Each row of a before or after table is a point. The points were changed in one or more steps. Then noise was added and the rows were shuffled. The steps act on how far a point lies along the listed directions, d1 being the first. Name the steps. A step turns or swaps two directions, mirrors them in a line or flattens them onto one, adds a multiple of one to another, or multiplies one. Angles are multiples of 10 degrees, from the lower direction toward the higher: turns from -170 to 170, lines from 10 to 170 but not 90. Use the fewest steps. Two steps may share a direction if one is a turn and the other turns, adds or multiplies; they go together, in the order done. Otherwise the lowest direction goes first.

Directions:
(1): [ 0.39  0.25 -0.56]
(2): [0.14 0.61 0.38]
Before (9 x 3):
[[-0.17 -0.35  0.23]
 [-0.35 -0.32  0.02]
 [ 0.47  0.74 -0.28]
 [ 0.46  1.08  0.11]
 [-0.06 -0.20  0.47]
 [-0.30  0.25  0.19]
 [-0.13 -0.77 -0.04]
 [ 0.19  0.32 -0.33]
 [-0.42 -0.53  0.45]]
After (9 x 3):
[[ 0.20 -0.44 -0.19]
 [-0.38 -0.32  0.06]
 [-0.28 -0.60  0.42]
 [ 0.00  0.49  0.09]
 [ 0.40  0.80 -0.07]
 [ 0.59  0.79 -0.51]
 [-0.23 -0.75 -0.13]
 [-0.16 -0.03 -0.36]
 [-0.07 -0.43 -0.03]]
Steps: swap d1 and d2

Directions:
(1): [-0.54  0.05  0.41 -0.50]
(2): [-0.46  0.53 -0.41  0.22]
(3): [-0.03 -0.29 -0.61 -0.50]
(4): [ 0.45  0.59  0.03 -0.40]
Before (11 x 4):
[[ 0.18 -0.02 -0.36 -0.59]
 [-0.71  0.26  0.17  0.18]
 [-0.18  0.16  0.23  0.33]
 [ 0.00  0.51  0.57  0.40]
 [-0.39  0.21  0.66  0.07]
 [-0.44 -0.46  0.40  0.34]
 [-0.50  0.42  0.43  0.53]
 [ 0.57 -0.64 -0.44  0.09]
 [-0.16  0.15  0.61  0.82]
 [-0.48  0.62  0.61 -0.18]
 [-0.38 -0.14 -0.04  0.72]]
After (11 x 4):
[[ 0.60  0.31 -0.72 -0.11]
 [ 0.34  0.44 -0.30  0.36]
 [ 0.65  0.16 -0.47  0.21]
 [-0.20  0.16  0.27 -0.61]
 [-0.05  0.04  0.01  0.79]
 [ 0.36  0.10 -0.62  0.54]
 [ 0.37 -0.33 -0.52  0.78]
 [ 0.30 -0.28 -0.70  0.21]
 [ 0.46  0.08  0.17  0.62]
 [-0.44 -0.41  0.70  0.01]
 [ 0.16 -0.03 -0.25  0.33]]
Steps: turn d3 and d4 by -110 degrees; turn d1 and d4 by 110 degrees; multiply d2 by 0.7

Directions:
(1): [ 0.08  0.08  0.06  0.28 -0.40 -0.90]
(2): [ 0.96  0.09 -0.12 -0.19 -0.26  0.15]
Before (11 x 6):
[[ 0.15  0.28 -0.12 -0.22  0.22  0.38]
 [ 0.61 -0.14 -0.08 -0.30 -0.04  0.44]
 [ 0.68 -0.03 -0.07 -0.30 -0.17  0.22]
 [ 0.74  0.17 -0.10 -0.29 -0.16  0.65]
 [-0.23  0.13 -0.13 -0.10  0.03 -0.49]
 [ 0.43  0.23 -0.18  0.09  0.07 -0.06]
 [-0.19 -0.30  0.16 -0.07  0.29  0.50]
 [ 0.60  0.08 -0.14 -0.12  0.00  0.01]
 [-0.09  0.22  0.05  0.49 -0.46 -0.74]
 [ 0.79  0.28 -0.20 -0.25 -0.18 -0.09]
 [ 1.68  0.30 -0.26 -0.84 -0.10  1.34]]
After (11 x 6):
[[-0.42 -0.03 -0.04 -0.04  0.39  0.20]
 [-1.02  0.03  0.13  0.16  0.20  0.09]
 [-0.60  0.10 -0.08 -0.18  0.50  0.43]
 [-0.69 -0.18  0.09 -0.07  0.29  0.18]
 [-2.22  0.00  0.31  0.19  0.65 -0.01]
 [-0.21  0.12 -0.11  0.07  0.41  0.21]
 [ 0.35  0.18 -0.24 -0.38  0.06  0.04]
 [-0.75 -0.22  0.12  0.06  0.24 -0.03]
 [-0.12 -0.24  0.22  0.27 -0.17 -0.54]
 [ 0.60  0.18 -0.15 -0.12 -0.05  0.81]
 [-0.41  0.27  0.00  0.10  0.13 -0.29]]
Steps: turn d1 and d2 by 140 degrees

Directions:
(1): [-0.01  0.81 -0.72 -0.24  0.07 -0.39  0.13  0.17]
(2): [-0.24 -0.27  0.05 -0.83 -0.08  0.09  0.76 -0.03]
(3): [ 0.53  0.30  0.29  0.48  0.07 -0.09  0.79 -0.32]
(4): [-0.38 -0.60 -0.66  0.54  0.10 -0.24  0.34 -0.01]
(5): [ 0.69 -0.45  0.02 -0.25  0.01 -0.77 -0.12  0.28]
Before (13 x 8):
[[-0.77 -0.69 -0.15  0.21 -0.01 -0.06 -0.61  0.39]
 [-0.26 -0.73 -0.78 -0.12  0.12 -0.48 -0.43  0.37]
 [-0.26  0.32 -0.09 -0.45 -0.08  0.24  0.81 -0.07]
 [ 0.19  0.69 -0.16  0.11  0.06 -0.12 -0.37 -0.08]
 [ 0.04  0.50 -0.40 -0.64  0.06 -0.04  1.15 -0.04]
 [ 0.01  0.61 -0.41  0.00  0.02  0.17  0.74 -0.12]
 [ 0.35  0.08  0.01  0.02 -0.11 -0.32 -0.36 -0.03]
 [-0.53 -0.24 -0.22  0.02  0.11  0.21 -0.88  0.22]
 [-0.18 -0.01  0.62 -0.30 -0.13  0.42 -0.03 -0.21]
 [ 0.25  0.58 -0.11  0.10  0.12  0.25  0.37 -0.26]
 [-0.36 -0.69  0.01  0.25 -0.03  0.16 -0.41  0.07]
 [-0.21 -0.54 -0.09  0.55 -0.07 -0.11 -0.62 -0.23]
 [ 0.38 -0.20 -0.20  0.23  0.06 -0.56 -0.17  0.07]]
After (13 x 8):
[[-0.26  0.71  0.21  0.83 -0.01  0.69 -0.45 -0.25]
 [-0.95 -0.33 -0.51 -0.36 -0.06 -0.20 -0.18  0.49]
 [-0.08 -0.44  0.42  0.13 -0.05  0.27  0.39 -0.42]
 [-0.11  0.51  0.56  0.52 -0.04  1.12 -0.29 -0.30]
 [ 0.84 -0.80  0.19 -0.68 -0.04 -0.92 -0.23  0.35]
 [-0.01  0.42  0.37  0.26  0.06  0.83  0.11 -0.47]
 [ 0.53 -0.61  0.17 -0.25 -0.11 -0.72  0.17 -0.04]
 [-0.43 -0.23 -0.30 -0.90 -0.22 -0.19  0.07 -0.07]
 [-0.47  0.02 -0.59 -0.48  0.01 -0.09  0.01  0.24]
 [ 0.39  0.39  0.48  0.93  0.04  0.48 -0.77 -0.15]
 [ 0.25 -1.13 -0.36 -0.55  0.05 -0.79 -0.83  0.60]
 [-0.90 -0.44 -0.58 -0.07  0.12  0.25  0.12  0.06]
 [-0.44  0.67 -0.38  0.42  0.13  0.19  0.46 -0.33]]
Steps: turn d1 and d2 by -160 degrees; mirror d3 and d4 in the line at 150 degrees; multiply d5 by 2.5

Directions:
(1): [-0.31  0.55  0.52  0.10  0.25 -0.26 -0.75  0.27  0.39]
(2): [ 0.01 -0.46  0.10  0.79 -0.18  0.12 -0.60 -0.05 -0.59]
(3): [-0.03  0.77 -0.19  0.14  0.42 -0.11  0.23  0.04 -0.84]
(4): [-0.50  0.05 -0.61  0.68  0.36  0.13  0.18 -0.24  0.52]
Before (9 x 9):
[[ 0.16  0.02  0.27 -0.38 -0.03 -0.43 -0.15 -0.09  0.18]
 [ 0.20 -0.10  0.22  0.63  0.01  0.00 -0.27  0.30 -1.04]
 [-0.25  0.29 -0.86  0.20  0.17  0.37  0.72 -0.22  0.06]
 [ 0.35 -0.02 -0.41 -0.52  0.28  0.16  0.61 -0.26  0.02]
 [ 0.02  0.21  0.27 -0.55 -0.39 -0.12  0.29  0.27  0.24]
 [ 0.36 -0.37  0.30 -0.20 -0.59 -0.09 -0.17  0.11  0.02]
 [ 0.11  0.36 -0.55  0.22  0.25  0.07  0.65 -0.05  0.03]
 [-0.29  0.16 -0.33  0.14  0.62  0.06  0.89 -0.23  0.41]
 [ 0.46 -0.47  0.57  0.09 -0.51 -0.01 -0.54  0.08 -0.09]]
After (9 x 9):
[[ 0.18 -0.28  0.25  1.32 -0.05  0.12 -0.77  0.32 -1.64]
 [-0.36  0.16 -0.17 -0.32  0.55  0.02  0.94 -0.16  1.22]
 [-0.41  0.43 -0.47 -0.06  0.19  0.20  0.42 -0.14  0.82]
 [ 0.15  0.52 -0.23 -0.91  0.52 -0.07  0.48 -0.10  0.58]
 [-0.08  0.59  0.14 -0.87 -0.17 -0.18  0.65  0.37  0.31]
 [-0.05  0.47 -0.37 -0.07  0.27 -0.01  0.49  0.09  0.56]
 [ 0.49 -0.42  0.47  0.51 -0.48  0.08 -0.60  0.08 -0.74]
 [ 0.24  0.11  0.08 -0.52  0.06 -0.44  0.20 -0.13  0.00]
 [ 0.33 -0.11  0.24  0.00 -0.50 -0.21 -0.25  0.22 -0.35]]
Steps: multiply d1 by 0; multiply d2 by 2; add -0.7 times d4 to d3

Directions:
(1): [-0.12 -0.29  0.10 -0.23  0.09 -1.24  0.31 -0.10 -0.20 -0.30  0.15]
(2): [ 0.17 -0.38  0.01 -0.65  0.82  0.07 -0.31  0.53  0.07  0.38  0.39]
(3): [-0.11 -0.12 -0.01  0.32  0.25  0.12  0.32 -0.42 -0.95  0.71  0.24]
(4): [ 0.49  0.21  0.14 -0.11  0.18 -0.32 -0.65 -0.18 -0.31  0.23 -0.95]
(5): [ 0.22 -0.06 -0.13 -0.50  0.26  0.23 -0.01 -1.16  0.27 -0.26  0.19]
(6): [-0.41 -0.65 -0.62  0.31  0.51  0.20  0.02  0.04 -0.11 -0.49 -0.56]
Before (13 x 11):
[[-0.30 -0.44 -0.05 -0.24  0.39  0.15 -0.20  1.07  0.31 -0.16  0.18]
 [ 0.11 -0.72 -0.64  0.31  0.73  0.01 -0.08  0.94 -0.52  0.54 -0.24]
 [ 0.06 -0.59 -0.19 -0.10  0.97  0.28 -0.46 -0.16 -0.14  0.20 -0.38]
 [ 0.39  0.29 -0.01  0.22 -0.05  0.03 -0.25 -0.21 -0.22 -0.06 -0.72]
 [ 0.11  0.17 -0.17  0.08  0.27  0.50 -0.09 -0.61 -0.79  0.50 -0.94]
 [-0.13 -0.19  0.14 -0.10  0.26  0.07 -0.40  0.94 -0.19  0.44  0.30]
 [ 0.36  0.61  0.20  0.00 -0.35  0.34 -0.07 -0.54 -0.26  0.17 -0.13]
 [ 0.37  0.10  0.67 -0.09 -0.47 -0.48 -0.07  0.48  0.29  0.01 -0.22]
 [ 0.42  0.22 -0.14 -0.13  0.14 -0.55 -0.27 -0.42 -0.03 -0.37 -0.96]
 [ 0.48  0.35  0.24 -0.32  0.24 -0.65 -0.08  0.89 -0.71  1.05 -0.15]
 [-0.19 -0.24 -0.02 -0.35  0.19  0.08 -0.16 -0.11  0.56 -0.16  0.48]
 [ 0.15  0.35  0.19 -0.09  0.26 -0.24 -0.09 -0.26  0.17 -0.02 -0.05]
 [-0.25 -0.54 -0.40  0.22  0.24 -0.34  0.41  0.26 -0.74  0.28  0.01]]
After (13 x 11):
[[ 0.52  0.29  0.23  0.00  0.06 -0.49 -0.38  0.24 -0.36  0.22 -0.63]
 [ 0.72  0.52  0.09 -0.21  0.26 -0.04 -0.76  0.42 -0.06  0.36 -0.98]
 [-0.01  0.32  0.19 -0.28 -0.57  0.22  0.17 -0.78  0.63 -0.53  0.41]
 [-0.13  0.05 -0.06  0.07 -0.33 -0.02  0.06 -1.08 -0.02 -0.44  0.04]
 [ 0.82  0.65  0.08  0.06 -0.73  0.07  0.20 -1.26 -0.08  0.48  0.25]
 [-0.01 -0.46 -0.08  0.34 -0.07  0.05 -0.06  0.01  0.26 -0.63 -1.01]
 [ 0.45  0.42  0.49 -0.41  0.16 -0.63 -0.15 -0.11 -0.96  0.98 -0.48]
 [ 0.16  0.33 -0.09  0.25 -0.51  0.63  0.30 -0.45 -0.36  0.60  0.21]
 [ 0.66  0.37  0.61 -0.50  0.16 -0.11 -0.42 -0.78  0.01  0.63  0.23]
 [ 0.18  0.05 -0.72  0.29  0.15  0.06  0.13 -1.21 -0.59 -0.25 -1.29]
 [ 0.01  0.07 -0.06  0.05  0.59 -0.04 -0.21  0.08  0.10 -0.05 -0.32]
 [-0.23 -0.27 -0.05 -0.29  0.19  0.18 -0.13 -0.07  0.59 -0.17  0.57]
 [-0.02 -0.27 -0.09 -0.05  0.45 -0.59 -0.06  0.42 -0.65 -0.03 -0.39]]
Steps: turn d1 and d6 by 160 degrees; multiply d6 by 1.3; swap d2 and d5; multiply d4 by 1.3

Directions:
(1): [-0.65  0.06 -0.30  0.20  0.94 -0.17  0.61  0.34  0.40  0.03  0.01  0.13]
(2): [ 0.63 -0.92 -0.28  0.27  0.46  0.01 -0.22 -0.01 -0.04 -0.46  0.34  0.39]
Before (14 x 12):
[[ 0.29 -0.85 -0.80  0.52  1.16 -0.04  0.18  0.42  0.24 -0.72  0.39  0.55]
 [ 0.78 -0.63  0.14 -0.04 -0.52 -0.07 -0.66 -0.50 -0.33 -0.32  0.36 -0.25]
 [ 0.92 -0.26 -0.08  0.06 -0.44  0.31 -0.53 -0.23 -0.15 -0.32  0.10 -0.05]
 [-0.38  0.44  0.27 -0.01 -0.62  0.19  0.07 -0.21 -0.14  0.47 -0.07 -0.51]
 [ 0.13  0.35  0.49 -0.38 -1.01  0.15 -0.35 -0.06 -0.50  0.32 -0.19 -0.68]
 [-0.42 -0.37 -0.38  0.30  1.20  0.01  0.51  0.48  0.43 -0.37  0.38  0.29]
 [-0.07  0.07  0.15  0.06  0.05 -0.14  0.37 -0.05 -0.07  0.13 -0.13 -0.08]
 [ 0.07 -0.71 -0.63  0.34  1.36 -0.13  0.60  0.49  0.35 -0.61  0.42  0.31]
 [ 0.91 -1.42 -0.43  0.48  0.68 -0.21 -0.19  0.05 -0.08 -0.59  0.30  0.87]
 [-0.13  0.32  0.35 -0.06 -0.16 -0.09 -0.04  0.11  0.06  0.04 -0.38 -0.02]
 [-0.14  0.64  0.19 -0.29 -0.56  0.04 -0.02 -0.27 -0.31  0.17  0.08 -0.46]
 [-0.13  0.31  0.16  0.26 -0.16 -0.06 -0.06 -0.15  0.13  0.20  0.06 -0.35]
 [ 0.32  0.12  0.19 -0.12 -0.93  0.14 -0.33 -0.27 -0.34 -0.25  0.08  0.20]
 [ 0.93 -1.19  0.08  0.24  0.19 -0.18 -0.51 -0.34 -0.02 -0.75  0.43  0.23]]
After (14 x 12):
[[-0.05  0.21  0.32 -0.05 -0.08 -0.14 -0.07  0.08  0.06 -0.02 -0.33  0.07]
 [-0.10 -0.40 -0.53  0.35  1.14 -0.11  0.65  0.47  0.33 -0.45  0.34  0.19]
 [ 0.04 -0.53 -0.72  0.39  1.01 -0.06  0.23  0.39  0.23 -0.49  0.27  0.36]
 [ 0.69 -0.50  0.17 -0.07 -0.60 -0.06 -0.64 -0.46 -0.33 -0.25  0.31 -0.34]
 [ 0.04 -0.02  0.18  0.05  0.05 -0.12  0.37 -0.07 -0.10  0.12 -0.09 -0.06]
 [ 0.33  0.14  0.20 -0.10 -0.94  0.07 -0.30 -0.28 -0.37 -0.28  0.09  0.17]
 [ 0.63 -0.99 -0.30  0.32  0.43 -0.23 -0.12  0.08 -0.10 -0.39  0.13  0.69]
 [-0.06  0.20  0.13  0.27 -0.14 -0.03 -0.04 -0.22  0.14  0.13  0.07 -0.31]
 [-0.04  0.44  0.19 -0.20 -0.54  0.06 -0.06 -0.29 -0.33  0.08  0.17 -0.41]
 [ 0.23  0.11  0.47 -0.31 -0.94  0.16 -0.38 -0.09 -0.51  0.24 -0.11 -0.59]
 [-0.28  0.26  0.23  0.07 -0.56  0.18 -0.03 -0.17 -0.17  0.45  0.04 -0.41]
 [ 0.65 -0.90  0.19  0.15  0.02 -0.22 -0.48 -0.31  0.02 -0.54  0.28  0.09]
 [-0.49 -0.20 -0.34  0.24  1.13  0.02  0.53  0.49  0.41 -0.36  0.39  0.25]
 [ 0.76 -0.11 -0.08 -0.02 -0.50  0.26 -0.57 -0.21 -0.13 -0.23  0.08 -0.10]]
Steps: multiply d2 by 0.7

Directions:
(1): [-0.22  0.11 -0.10 -0.05 -0.95  0.08 -0.31  0.33 -0.26 -0.29  0.03  1.02
 -0.32 -0.03]
(2): [-0.10  0.41 -0.13 -0.30  0.47  0.31 -0.38 -0.17 -1.19  0.34  0.22 -0.06
 -0.35  0.08]
(3): [-0.46 -0.55  0.08  0.36 -0.29 -0.63 -0.70 -0.49 -0.18 -0.24 -0.04 -0.54
 -0.41 -0.27]
(4): [-0.58  0.35  0.39 -0.23  0.29  0.30 -0.29  0.28 -0.05 -0.68 -0.84 -0.13
  0.42 -0.31]
(5): [-0.03  0.70  0.29 -0.39 -0.23 -1.00 -0.10 -0.37 -0.03  0.32 -0.09  0.16
  0.57  0.31]
Before (9 x 14):
[[-0.24 -0.32  0.23  0.29  0.03 -0.62 -0.36 -0.19  0.23 -0.33 -0.25 -0.98
   0.10 -0.47]
 [ 0.43 -0.15  0.21 -0.05  0.64  0.08  0.21 -0.07 -0.17  0.60  0.21 -0.47
   0.16  0.09]
 [ 0.28  0.42  0.00 -0.20  0.39 -0.46 -0.12 -0.15  0.19  0.01 -0.39 -0.26
   0.66 -0.08]
 [-0.48 -0.40  0.34  0.12  0.28 -0.79 -0.49 -0.58  0.04 -0.12 -0.44 -0.89
   0.16 -0.20]
 [-0.17 -0.15 -0.38  0.05 -0.72  0.64 -0.06  1.02 -0.05 -0.65  0.19  1.12
  -0.54 -0.05]
 [ 0.65  0.05 -0.09 -0.16  0.28 -0.41  0.37 -0.22  0.50  0.39  0.49 -0.37
   0.34  0.18]
 [ 0.02  0.18  0.01 -0.18  0.32  0.04  0.45 -0.11 -0.67  0.43  0.06  0.39
  -0.16  0.29]
 [-0.42  0.13 -0.34  0.08 -1.14 -0.75 -0.99  0.01 -0.50 -0.01  0.28  1.10
  -0.76 -0.09]
 [ 0.16  0.48  0.27  0.00  0.69 -0.34  0.19 -0.09 -0.08  0.11 -0.16 -0.46
   0.51  0.19]]
After (9 x 14):
[[-0.49 -0.26  0.04  0.20  0.17  0.38 -0.07  0.04 -0.79 -0.16 -0.19  0.13
  -0.54 -0.15]
 [ 0.49  0.43 -0.27 -0.23 -0.49 -0.59 -0.14  0.07  0.07  0.19  0.04  0.59
   0.30  0.02]
 [ 0.13  0.53  0.10  0.13 -0.46 -0.27  0.00  0.22 -0.27  0.07  0.18  0.75
   0.03  0.26]
 [-0.05  0.15  0.06  0.03  1.58 -0.37 -0.21 -0.42  0.19  0.25 -0.28 -1.37
   0.27 -0.19]
 [ 0.71  0.57  0.00 -0.31 -0.04 -0.04  0.80  0.40  0.47  0.33  0.23  0.24
   0.62  0.18]
 [-0.15  0.54  0.19 -0.39 -0.55 -0.36 -0.33  0.33  0.16 -0.38 -0.29  0.65
   0.48 -0.05]
 [-0.33 -0.87 -0.15  0.48  0.51 -0.38 -0.39 -0.12  0.14 -0.31  0.21 -1.22
  -0.43 -0.39]
 [ 0.59  0.44 -0.08 -0.42  0.32  0.12  0.73  0.14  0.36  0.60  0.15  0.59
   0.56  0.48]
 [ 0.04 -0.05  0.09 -0.04 -0.29  0.61 -0.18  0.59 -0.46 -0.03 -0.09  0.61
  -0.13 -0.13]]
Steps: turn d1 and d3 by 140 degrees; add -1 times d2 to d5; multiply d4 by -1

Directions:
(1): [-0.19  0.74 -0.17 -0.28  0.05 -0.01  0.74 -0.18  0.33 -0.46 -0.72  0.00
 -0.15  0.22 -0.68 -0.69  0.27 -0.06]
(2): [-1.14 -0.34  0.03  0.36  0.01 -0.13  0.29  0.19 -0.47  0.09 -0.55  0.42
  0.08 -0.34 -0.25  0.23 -0.51  0.54]
(3): [-0.02 -0.22 -0.20  0.07 -0.58 -0.16  0.17 -0.92  0.33  0.21 -0.32 -0.17
  0.95 -0.53  0.29 -0.22 -0.26 -0.46]
(4): [ 0.20 -0.18  0.13  0.45 -0.34 -0.72  0.53  0.12  0.55  0.30 -0.45 -0.17
 -0.92  0.12  0.68  0.13 -0.10 -0.01]
Before (9 x 18):
[[-0.19  0.00  0.42 -0.15  0.59  0.54 -0.54  0.65 -0.54 -0.09  0.33  0.38
  -0.33  0.41 -0.23  0.41 -0.32  0.43]
 [-0.28  0.29  0.30 -0.16  1.22  0.29 -0.32  1.95 -0.60 -0.38  0.44  0.16
  -1.32  0.89 -0.60  0.57  0.25  1.03]
 [-0.05 -0.24  0.09  0.27 -0.94 -0.71  0.60 -0.39  0.44  0.46 -0.61 -0.29
  -0.30 -0.39  0.78 -0.07 -0.42 -0.03]
 [ 0.44  0.12 -0.18  0.07 -0.28  0.29 -0.24 -0.58  0.50  0.15  0.18 -0.22
   1.05 -0.10 -0.04 -0.35  0.11 -0.49]
 [-0.38 -0.20  0.12  0.08 -0.04  0.12  0.06 -0.30  0.14  0.36 -0.49 -0.15
   0.73 -0.71 -0.01  0.04  0.00 -0.19]
 [-0.26  0.50 -0.25  0.14  0.34  0.27  0.15  0.10  0.06 -0.40 -0.16  0.30
  -0.28  0.04 -0.80  0.00  0.05  0.14]
 [-0.12  0.06 -0.14  0.02 -0.18  0.17  0.53 -0.45  0.02 -0.30 -0.28 -0.09
   0.72 -0.45 -0.39 -0.42 -0.24 -0.07]
 [ 0.57 -0.05  0.24 -0.23 -0.37 -0.56  0.67 -0.21  0.51  0.26 -0.11 -0.34
  -0.39  0.08  0.57 -0.04  0.13 -0.19]
 [-0.48 -0.30 -0.38  0.20 -0.08 -0.23  0.12 -0.53 -0.24 -0.01 -0.30  0.00
   0.41 -0.43 -0.09 -0.50 -0.20  0.04]]
After (9 x 18):
[[-0.04  0.37 -0.17  0.17  0.44  0.33 -0.19  0.35 -0.07 -0.35  0.22  0.29
  -0.46  0.12 -0.67  0.23  0.11  0.21]
 [ 0.24  0.21  0.02 -0.01 -0.80 -0.63  0.74 -0.43  0.68  0.18 -0.66 -0.37
  -0.48 -0.11  0.51 -0.40 -0.07 -0.15]
 [ 0.33 -0.01  0.29 -0.17 -0.32 -0.61  0.89 -0.09  0.41  0.24 -0.35 -0.19
  -0.53  0.09  0.43  0.00  0.04 -0.02]
 [ 0.18 -0.54  0.36  0.09  0.93  0.27 -1.13  1.68 -0.75  0.22  1.22  0.02
  -0.70  0.45  0.32  1.22 -0.09  0.75]
 [-0.14  0.27 -0.21  0.11 -0.16  0.22  0.26 -0.43  0.42 -0.01 -0.36  0.00
   0.77 -0.09 -0.40 -0.45  0.01 -0.19]
 [ 0.08 -0.31  0.40 -0.07  0.37  0.52 -0.81  0.32 -0.52  0.13  0.55  0.25
   0.11  0.17  0.21  0.59 -0.47  0.17]
 [-0.15  0.09 -0.46 -0.06  0.01 -0.07  0.19 -0.48 -0.09 -0.20 -0.26 -0.10
   0.21 -0.17 -0.30 -0.79  0.13 -0.11]
 [ 0.00  0.30 -0.12 -0.10  0.04  0.25  0.60 -0.20  0.02 -0.49 -0.27 -0.04
   0.30 -0.14 -0.64 -0.54  0.01  0.03]
 [-0.16  0.16  0.06 -0.14  0.03  0.23  0.20 -0.35  0.33  0.14 -0.58 -0.24
   0.58 -0.49 -0.27 -0.23  0.23 -0.30]]
Steps: turn d1 and d3 by -40 degrees; flatten d2 and d4 onto the line at 100 degrees
